Rows are points. Each table stands for the endless flat space through its points: a line for two points, a plane for three, and so on. The two share one point or none. Which?

First:
[[  5  20   5  11]
 [ 29  28  -3 -17]]
Second, 3 rows:
[[ -1   6 -17 -13]
 [ 19  34   7   3]
 [ 23  42  15  -3]]
They share: no point

First, 5 rows:
[[ 33 -17 -13   0  23 -23  -5   7]
 [  6  -2 -48   3  69   2 -25  35]
 [ 14  -6 -21 -28  -1 -40   5   6]
 [  5  -5 -52  -7  19 -33 -19  10]
 [ 13   9 -46   0  52 -13  -7  37]]
Second, 4 rows:
[[ 10  -8 -65   5  60 -31 -18 -20]
 [ 19 -30 -26   8  19 -22 -13  -4]
 [  9 -29 -40  19  49   1 -15 -31]
 [ 17 -29 -30   9  26 -18 -15  -9]]
They share: no point

First (4 x 11):
[[-12 -43 -42  17 -10 -29 -33 -10 -49   1  27]
 [-19 -45 -68  32  21 -21 -18  14 -22  19  44]
 [-29 -55 -38  42  -9 -46 -28 -16 -62 -16  19]
 [ 19  -6   3  19 -31   8 -17 -16 -30 -24  10]]
Second:
[[ 13 -25  -5  44 -10   7   1  -6  -3 -29  15]
 [ 13 -18  -8  42  -3   1  -2   2  -5 -26   8]
 [  9 -12 -20  32  -1  -1 -10   6 -15 -12  14]]
They share: [  7 -16 -23  29  -7   4 -11   0 -18  -8  24]

First (4 x 18):
[[-34  32   3  14   0  19  37  14 -38 -21 -21  28 -18 -36 -23 -18  10   2]
 [ 14  36  42 -24 -18  -2  13 -38  25  10 -12  35  30  20  -3  14  40 -17]
 [ -9  19   2   2 -13  -9 -12   1 -34 -23 -26   0   0 -20 -43  -2  29  19]
 [-20  36  -9  24  13   1  31  12 -29 -33 -29  13   2 -21 -34   2  31  10]]
Second:
[[-27  20   9 -15 -41  23   2 -12 -32   3 -10  25 -23  -5 -12 -18   9  -6]
 [-50  -5  38  14 -20  -3 -12 -46 -55 -25 -39  19 -17 -15 -18 -29  38  19]
 [-38  10  14  -7 -41  18  -6 -25 -43  -4 -18  22 -26  -3 -12 -23  17   1]]
They share: [-17  25  23 -10 -20  12  12  -7 -22  -4 -15  28  -8 -21 -18 -14  14  -2]

First:
[[ -9  39   3  -8  30   0   0  14 -24   9   8  55 -11 -51  16 -28 -13   7
   -8  32  19  -4   8  35]
 [ 27   4  22 -30   8 -25  -2  38 -16 -14  38  16  14 -18   0 -26   2  35
   -2  -2  43  14 -34  10]
 [ -3  32   8 -13  25  -6   1  19 -23   3  15  48  -6 -46  14 -28  -9  12
   -6  26  25   1   0  31]]
Second:
[[ 27  47 -17   1  43  -9 -23  23  11  20  -3  49  21 -17  -2  -8  -8  26
    0  28  25 -31  10  30]
 [ 12   6   8 -11  23   4 -15  12 -45   8  21  12 -43  -2   9 -32 -48  42
  -43 -28 -12 -19 -27 -17]
 [ 29  52 -19   3  49  -7 -30  30  24  31  -1  58  33 -26  -4   1  -3  27
    8  41  35 -32   9  39]
 [  9   4  -6 -13   6   8 -15  25 -48   0   5  -5 -28 -17  -7 -43 -34  23
  -34 -19 -10  -4 -31 -18]
 [ 17  45 -25  12  41 -19 -28  28  -7   6  -4  37  -3 -11  16  -9 -27  40
  -13   8   5 -49  15   7]]
They share: [ 21  25  -5  -9  29   3 -19  21 -13  18   7  29  -1 -17  -6 -22 -20  26
 -16   8  13 -15 -14  12]

First (4 x 24):
[[ -2 -21   3 -12 -40 -10  22  15  21 -37   8   6  44 -10 -13  -7 -13  -6
  -10 -20  47  38 -46  30]
 [-14 -16 -15  -4   1   8 -44  17  14 -24 -38  -3 -28   3  12 -27  52 -41
   10  20  -5  -7  -4  26]
 [-20 -10 -22  -5  -3   6 -42  17  13 -27 -45 -10 -23   0  18 -30  53 -45
   11  18 -13  -5  -2  31]
 [-23   1  -7 -16 -22   4   0  24  21 -40 -11  -9  24   0   8  -9  14 -18
    3 -11  13  26 -24  30]]
Second (4 x 24):
[[-35  17   9   8 -12 -10 -11  40  34 -46  -7 -18  12  23 -14 -10  29 -14
    9  13   2  20 -37  40]
 [ 14  -9  30  22 -27  28  -4  -2  30 -49 -29   7 -18 -24  16 -14  42 -51
  -29   5  60 -11 -17  20]
 [ -9 -27 -11 -18  -6   0 -27  20  10 -18   1  10   8  11  -8 -18  21 -10
    7   1  16  18 -23  24]
 [  4 -11  19  11 -21  17  -8   8  27 -42 -21   5 -10 -12   7 -13  34 -38
  -16   5  44  -1 -21  22]]
They share: [ -5 -21   1  -8 -12   4 -16  18  19 -28  -9   7   0   2  -4 -13  22 -20
   1   3  25  12 -24  22]

First (2 x 24):
[[-27 -17  -1 -25 -12  -1   5 -32  45  20 -16  39   5 -21   0 -11  17  13
   19  13  -5 -20  -6  14]
 [-19 -21   7  -5 -24  -5 -23  -8  17   4 -24  19  -3  -5 -12  -3  -7  -3
   19  33  11 -20 -14  22]]
Second (4 x 24):
[[-60 -39  27 -17 -28  30   1 -42  24  16 -33  23  11  16  13   8 -11  27
   39  44  34 -10  -8  56]
 [-31 -28  14 -13 -23   7  -8 -29  26  14 -23  27   4   3  -1   1  -6  12
   29  29  14 -16 -16  35]
 [ 13 -16  -6 -13 -13 -29 -18   3  26   6   1  33  -6 -21 -17 -23  10 -10
    9   7 -22 -30 -20   3]
 [  3 -46  -4   3 -33   1   2 -19  14  26  -3  31 -30   1   3  -5  20  18
   25  -5 -10   0 -32  25]]
They share: no point

First, 6 rows:
[[ 26  15   5 -18  32 -33 -35  13  16  32   7 -28 -31  24  -9  38  -6 -11
  -25  20 -34  10 -12  11]
 [  6  19  33 -40   6 -21   2  -9  18   6  40  17  29   4 -33  31  31 -32
  -24  30   8  41  51 -11]
 [-33  23  35 -42 -22 -15  14 -24  -8   9   4  22  16 -38 -39  -5  57 -32
  -10  45  -1   5  27 -12]
 [-42 -39  31 -22 -25 -20 -51  42 -36  16 -26 -48 -37 -76  28  -6  17  -3
  -16  50 -26   1 -56  13]
 [-35  13  39   0 -22  -5  12   0  10   1 -18  12 -22 -46  29 -17  31  -2
  -28   1 -45 -27 -27  10]
 [  6  12  23  -9  12 -20 -14  11  21  14   7  -8 -20   0  12  21   6  -7
  -31   6 -35   4 -10  10]]
Second (3 x 24):
[[-42  -3  24   3  -4 -43   7  32  31  -9 -36 -16 -27 -52  -2  20  33 -17
  -52  19 -27   5   0  22]
 [-28  -9  12  -9 -10 -39   1  34  17  -5 -20  -4 -13 -42  -4  16  19  -5
  -42  25 -13  -5 -14  18]
 [-18  -4  52 -29   5 -14 -34   9  -3  25   5 -24 -18 -32  16  16  29 -25
  -27  10 -38  25   6  -7]]
They share: no point

First:
[[-37  43 -29 -47  -4 -17   3 -10  -7  28   5  14 -54  24 -15  28  -6 -40
   25 -17 -26 -42  14  11]
 [-35   1 -48 -22   2  46  17 -52 -60  31  60 -34   0 -15  14  16 -38   5
   10   9   6  -3  16  40]
 [-42  11 -57 -43 -13  32  17 -32 -40  28  48 -17 -11 -11   7  19 -27 -10
   20   9  -5 -11   9  28]
 [-24  51 -40 -25 -49  -5  24  15  19   1   4  -9 -25  24  19  29  -3   9
   40  18   5 -35  27 -16]
 [-36  62 -29 -42 -39 -20  18  20  28   5 -11  15 -45  35 -11  39   4 -10
   42   1  -7 -55  15 -24]]
Second:
[[-28  52 -29 -44 -24  26 -22  17 -33  44  28 -16 -37  82  19   8 -18   5
   47 -24  -7  -2  19  64]
 [-44  20 -14 -30  17  34   8 -30 -23 -11  14 -36 -17  -7  23  13   1   3
   -2  22   3 -40  16   7]
 [-33  42 -11 -16  10 -19   2 -10  -5   9  36  -1 -45  -6 -20  15  -8  52
   17  -9  51  -2  34  29]
 [-11  45 -57  14 -15 -29  16 -50 -28  35  36 -14 -22  -7   2  43 -23  -2
   35   9  16 -30  34  15]
 [-44 -23  17 -30  36  11  47 -27 -41  -8  34   4 -21 -33 -14   8 -23   0
  -38 -13  -1 -20  12  11]
 [-16  25 -25   5  10   6  20 -58  -2  21  17 -23 -35 -20  -2  28 -28  -2
    7   5   6 -29  47 -11]]
They share: [-25  28 -28 -16  -2  10  11 -29 -28  24  26 -18 -26  13   9  22 -21  -5
  17  -2  -2 -24  26  21]

First, 3 rows:
[[ 29  -5 -30  -4 -26   7 -15 -17  15  21  30  16   5 -13 -13 -39  16 -59
   19  19  17 -17  25  40]
 [ 30   3 -30 -11 -15  11 -11 -18  21   7  28  14   5 -14 -11 -35  13 -46
   16  14   9 -15  26  34]
 [ 22 -12 -24   3 -31   9 -14 -19   9  28  29  22   3 -13 -15 -41  18 -66
   20  19  21 -19  21  39]]
Second (2 x 24):
[[ 20  20 -23 -24  -3  24  -8 -31  27 -13  23  18   1 -15  -7 -32  -4 -25
    3  14   6 -20  31   8]
 [ 52   4 -51 -24  21  12  -4   1  27 -29  -1  14  13  -3 -23 -12  24 -21
   31 -10 -18 -16  11  36]]
They share: no point

First (4 x 24):
[[ 44 -26  44  -7 -31 -15 -20   0 -28 -43   2  16 -19  25  37  43  29 -26
   15 -40   9 -21 -26 -27]
 [ 34 -24  24  -7 -23  -9 -14 -16 -18 -21 -20  16  -9  23  25  25  17 -20
   19 -20  -7 -17 -10 -15]
 [ 25 -23   2 -21  -9  -2  -7 -34 -14  13 -52  11   2  15  11   5  -2 -16
   21   5 -32 -12  13  -7]
 [ 40 -22  -4   7 -55 -54 -24   1 -18 -49   0  15 -37   0 -11   9  50 -25
   23 -46  24  10 -33   3]]
Second, 7 rows:
[[ 30 -40  14 -25 -59 -30  -6 -23 -23   1 -32  15 -11  49  35  27  35 -27
   40 -12 -27 -11   4   7]
 [ 47  -2 -25   4  13  15 -34   1  -6 -15  -8  26   6  -9   9   7   0  -2
  -15 -16  11 -10   5 -10]
 [-13 -44  19   5  -6 -31  -6 -31 -11 -42 -72   9 -16  31 -16  27  45 -44
   55   0  20  22 -54 -17]
 [ 47   6  -6  15   0  29 -42 -57 -23 -42 -20  36 -16 -15   2  10  23  -1
  -10  -4   4 -25  -4  -2]
 [ 50  -4 -23   3  -9   0 -25 -49 -33 -34 -20  32  -4   9   5  16  26 -10
   12 -18  -7 -23  -3  12]
 [ 56 -14 -34 -34 -42 -24  -7 -35 -38 -10 -17  31   6  45  12  18  27 -32
   40 -29 -30 -12   6  38]
 [ 46 -18 -34  -1 -17 -36  -3 -47 -43 -32 -26  25   6  35   5  23  32 -19
   41 -32 -17 -22  -9  23]]
They share: [ 28 -22   8   1 -25 -12 -12 -23  -9 -16 -27  18  -7  21  13  12  17 -16
  23 -13  -9 -11  -6  -3]

First:
[[ -2  -2 -47  50   8   0  19  -2  25  51 -20  31  16  10  33 -35 -10   1
   -7 -32  19 -19  29  40]
 [ -7 -27 -37  10  18  15  -6  -2   0  21 -40   1  46 -20  -2 -40   5   1
   28 -12  -1 -59  -6   5]
 [  7 -17 -13  22  -8   7 -24   6 -12  21  -6   5  -8  -6  54   8 -33  11
  -20 -48  59 -13  -4 -13]
 [ 60 -14 -18 -18 -68  18  -8 -38 -16  29   3   4  22 -36  15 -28   6   1
    1 -17  26  44 -10  32]
 [  8 -26 -34 -14   6  24 -14 -26 -12  19 -49  -8  64 -40 -21 -54  16 -11
   51   1 -18 -46 -22   0]]
Second:
[[ -8 -19 -23 -21 -38  15 -34 -11  -5  33  15   7  49 -16  29 -29  -3  24
  -12 -25  40 -53   0 -14]
 [ 43 -42 -27  19  13  41 -16 -29 -38  -1 -28  31   8   1 -14   0  -2 -21
   10 -16   8  20 -36  12]
 [ 40 -25 -21  33  -3   1  25   4  -7  23 -79 -22  19 -72  16 -39 -15  -1
   59 -15   0  33 -25  40]
 [ 22  14 -24   3 -19 -16  31  26 -11  11 -65  -1  14 -63  11 -16  -1  35
   61   5  -8 -15  12  37]
 [ 28 -56 -33  23 -38  28 -24 -37   8  41 -44 -39  43 -61  38 -61 -26 -14
   20 -33  44  13 -28   2]
 [ -6 -57 -16 -31 -54  37 -60 -44  42  35  -8 -36  32 -32  85 -63 -34 -11
  -16  -5  51   1  10 -38]
 [ 18 -52   0  11  25   8   5 -17  -7  13 -49   1   8 -33  17 -31 -21 -24
   35 -15  -3  53 -25  18]]
They share: no point

First (5 x 24):
[[-40 -27 -35  79 -11  19  84  -6 -43 -24  35  25  22  31 -11  46  51 -12
   25 -21 -43   0  28  26]
 [ -6   1  -2  43 -17   3  22  -4   6   7   0  18  21  75 -20  13  13 -32
  -24  -9 -41  11  30   8]
 [-13 -13  -6  47   1   4  35   5  -6   4  16  30  19  22  -5  32  25   0
    7  -8 -31   7  12  20]
 [-12   2  20  33  18  -8  -9  15  19  36  41  -3  28  41 -47  39  14 -15
  -47 -26  -5   1  27  16]
 [  0  27  15 -15  13  13 -48  34  41  62 -15   3   6  37 -33  18 -11 -26
  -61 -37 -17  12  26  -4]]
Second, 5 rows:
[[-23   3  -6  43   8  18  -6   7  13  24   7  24   7  33 -19  18  14  -9
   -3 -18 -46 -11  13  -8]
 [-18  11 -12 -20  -2 -18  46  50  -4  16   4  22  -7  22  -6  45   5  -7
  -28 -26  -6  17  39  47]
 [-12  -5 -30 -10   5   7  36  25  36  22  42  61 -15  52  -9  31   9  17
    1  -8 -31  -5  24  35]
 [-41  12 -12  48   8   1 -23  28  -1  -4   0   5  25  34 -36  22   1 -37
   -7 -41 -48  10   7 -23]
 [ 23  -4  26   3  -6  15  51  11 -18  55 -22   0  15  -8   9  47  34  -4
  -52 -16  16  27  44  56]]
They share: [-13   1  -4  26   4  12  10  16   6  23   5  19  13  27 -16  29  15 -12
 -16 -23 -28   8  20  11]

First (5 x 24):
[[ -8  51 -25  42 -12  27   8  -3  -5 -11 -17 -21  -1  17  29  38   3   6
   -7  47  -1  19  29  28]
 [-10  35 -26  27 -10   9   8  -7  -6  -3 -13 -11  13   3   2  32  18  10
    3  45  -2   4  26  21]
 [-14  14 -17  38 -35  29  10   4   3  18   2 -18  12  21  -6  21  21 -14
    7  22  20  17   7  11]
 [ -7  50 -27  35 -34  30  -2 -48 -25   7 -21  13  -2  32  28  47  14  33
   33  33   8  36  47  17]
 [ -7 -17   0  27 -44  41  19   4   3  13  -2 -15  26  19 -43  13  42 -28
    3   2  40  12 -10  17]]
Second (4 x 24):
[[  9   4 -38  39 -16  -2  20 -23 -16  25 -16 -14  29   1 -10   8  16  32
    5  36  22   1  37  23]
 [  7  15 -26  35 -35   9  -1 -20 -38  25 -19 -34  28   9 -28   8  35  24
   15  11  28 -13  22  40]
 [-13   4 -14  26 -47  12 -10 -10 -27  -7  -6 -18 -12  -7 -10  16  41 -34
   16   1  14   9   7  25]
 [-12  11 -25  19 -25   9  13 -12   3   6  -4   2   5   5 -11  30  20  -3
   16  31   8  12  15   9]]
They share: no point

First:
[[ 40  -2 -16  33 -28  29 -21 -37 -21 -12  34  26  29  -2 -11   1 -17  14
    4 -24 -26   3 -14   3]
 [-20  12   1 -29 -18   3 -13 -16  25  39  11  21  18  48 -24  38 -19 -12
   44  41 -20 -44 -13  19]
 [ 36 -20  25  20  -7  42 -11  10 -12  15  32  18  61  -5 -15   5 -28  38
  -30 -25   7  16   0  -9]
 [  4 -10  20 -11  -4  25 -13   7  11  32  18  14  41  26 -15  29 -33  14
    8  12   2 -17  -2  11]]
Second:
[[-29   2  -8 -39 -47  62  22 -18 -56  13  -3  63  -5  12 -50  17 -38 -24
   57 -17  10  -7 -54  47]
 [  3 -12 -23  14 -41  27  -1   2  11  41  35  16  -5   9   3   8 -15 -15
   29 -11  -8 -10 -17  57]
 [ 15  -4  -9  12 -13  17 -20 -29 -24  -6  12  14  53  32 -33   5 -31 -18
   41  13   0 -34 -22  16]
 [ -9  33 -25  16 -27  34 -46 -35  -5  22  41  21   2  39 -14  45 -29  21
   22 -46   4  16   7  61]
 [-19  -8 -21  34   7 -15 -40 -27  -2  -3   8   4  39  32 -12  25  14  26
   -7 -10 -28 -12  11  37]
 [ 33 -30 -18  -5 -30  -4 -21 -10  45  28  25  28  -3   1  33  19 -32  -2
   27  31 -60 -21 -14  16]]
They share: no point

First, 7 rows:
[[ 10 -57  19 -22 -11   7 -21 -17  19   6  29 -33 -24 -17   2  22  -7  11
   26   8 -28  23  20   2]
 [-16 -10 -13 -18 -33  16  20 -12  13 -17  -7  -6 -23 -10  56  19 -26 -13
    9  13  -2  15 -19 -17]
 [  9 -58  31   0 -10 -13 -22  -7  28  -5  40 -28 -22  -5  -8  25  -9  11
   58  28 -23  36  21  29]
 [-22  -1 -13  24 -54  15  21  25   6 -18  24 -28 -54 -38  37   2 -51  -7
   43  49 -22  10 -21  12]
 [ -9 -10  -3  21 -40 -12  17  14   4 -29  26  -7 -26 -11  24  14 -35 -18
   53  41 -10  24 -10  19]
 [-41   4  17   9 -20   1   1  -3  49 -17 -14 -15 -37  20  59  15 -34   1
   42  51   0  31 -41   9]
 [  6 -31 -26 -35 -25  46  16  20  -4   6  39 -19 -44 -64  19  10 -47   3
    5  -2 -27  17   7  -8]]
Second, 7 rows:
[[ 18 -17  22 -17 -25   0 -30 -44  10 -15 -12 -56  28 -35  11  -8 -63 -47
   12  22  11  40 -40  -1]
 [ 13 -34   5 -45 -38  14 -23 -11  17 -32 -14 -48  16 -35  10   0 -30 -19
   29 -10  17  17 -43 -13]
 [-47 -60  49  10  -1   3 -26   2 -18  31   9  22 -30   6  30  34  -6 -21
    8  -1 -30  39   5 -60]
 [  4  -5  -6 -23 -39  27  11  49   1 -11   0   0 -22   3  15  41 -42 -11
   53 -31   6  41  -1 -32]
 [ 11   6   0 -26 -21   3  -3 -49  27 -16  36 -57 -29 -10  19  11 -45   6
  -20  30 -35  10   2  29]
 [  3  -5 -38 -48 -31  32  16   8  40 -36  28 -31 -59  14  27  13   6  40
   18 -23 -26 -10  17  -1]
 [-18 -33  25 -32 -34  14 -14  20  -4   7  10  -4 -15 -22  23  46 -28  -9
   18   0 -20  17 -10 -23]]
They share: no point

First, 5 rows:
[[-39  -3 -47  39 -27  14 -28  41  -9 -35 -29   7  20  10  15  32 -38 -34
    1  46 -23   9  17 -30]
 [-19 -46  -9 -15  21 -33  -6  42 -23 -36 -15 -12 -27  61  15  13 -32 -16
   -9  30 -34   7 -14   1]
 [-24 -19 -29  19  -6  -6 -18  33 -13 -30 -18  -2   1  19  18  18 -26 -23
    8  33 -22   6   2 -12]
 [-24  -5 -46  40 -25  19 -35  37   2 -25 -18   0  25  12  21  34 -32 -33
    1  43 -13  -1  23 -29]
 [  8 -35 -13 -10   3  -9 -14  26  -5 -25  13  -8 -22  34  11  19 -14  -9
    4   8  -8 -12 -10  -2]]
Second:
[[ 12 -12 -28  23  -8 -32 -37   9 -24  -2  -1 -30 -17  23   2  16 -20   1
   -9  -1   9  -3  12 -16]
 [-10 -32 -28   5  24  16  11  37   8 -50 -11  26   3  13  52  18 -18 -41
   33  33 -49   3 -24  20]
 [ 14 -16 -36  17  12 -16 -13  17 -16 -26  -7  -2 -17  21  24  22 -26 -17
    1   1 -21   3  -8   4]]
They share: [ -6 -24 -22  14   1  -8 -19  24  -6 -20  -4  -9  -2  17  23  13 -14 -17
  15  23 -12  -3   0  -4]

First (3 x 24):
[[-38   0  -1 -26  30 -36 -49 -26 -11  31   1  23  11 -33  50  -8 -24  49
    5  20  13  37   7  25]
 [-16   0 -25 -18  21 -36 -27 -33 -20  10  31  45  24 -13  15 -17 -18  22
    1  -1 -20   5  16   4]
 [-32  -8  -1 -22  25 -32 -43 -21  -8  26   3  17   4 -33  47  -5 -22  42
   -3  15  12  33   8  32]]
Second, 3 rows:
[[ 16 -31 -18  18  14 -49 -26  -5 -33   6  58  47  12 -27  27 -35  -9  -7
  -10 -11  -1   7 -12  34]
 [  0 -33 -26  -6  32 -33 -26 -15 -13  10  20  27  24  -5  19  -9 -11  13
  -34 -13  -1  19  24  30]
 [ 11 -23 -10  15   5 -44 -23  -7 -26   2  60  43   0 -31  20 -31 -13  -6
   -1  -3 -10   1 -15  26]]
They share: no point

First (3 x 24):
[[ 12 -16   5  17 -25  14 -29  17 -24 -32 -29  22  15  -2  19 -13 -30 -19
   55  11 -25  25   0  -9]
 [ 22   4  -2   7  -6  12 -14  31 -28  -9 -26  26   5  -7  -4  -8 -12 -14
   30  32 -24   6 -14  -6]
 [ 34  10   4 -14  15  -3   4  19 -31  -3 -26  11   2  14 -28 -29 -21 -17
   18  23 -30 -15 -20  12]]
Second (2 x 24):
[[ 12   9  -4   6   2  11   1   4 -39   7 -47   7   6   8 -25 -21  -9 -19
    5  16 -50   9  -1  10]
 [ 20   5  -4   0   2   7  -5  20 -33  -1 -31  13   6   0 -15 -21 -17 -17
   15  24 -36   5  -9   2]]
They share: no point
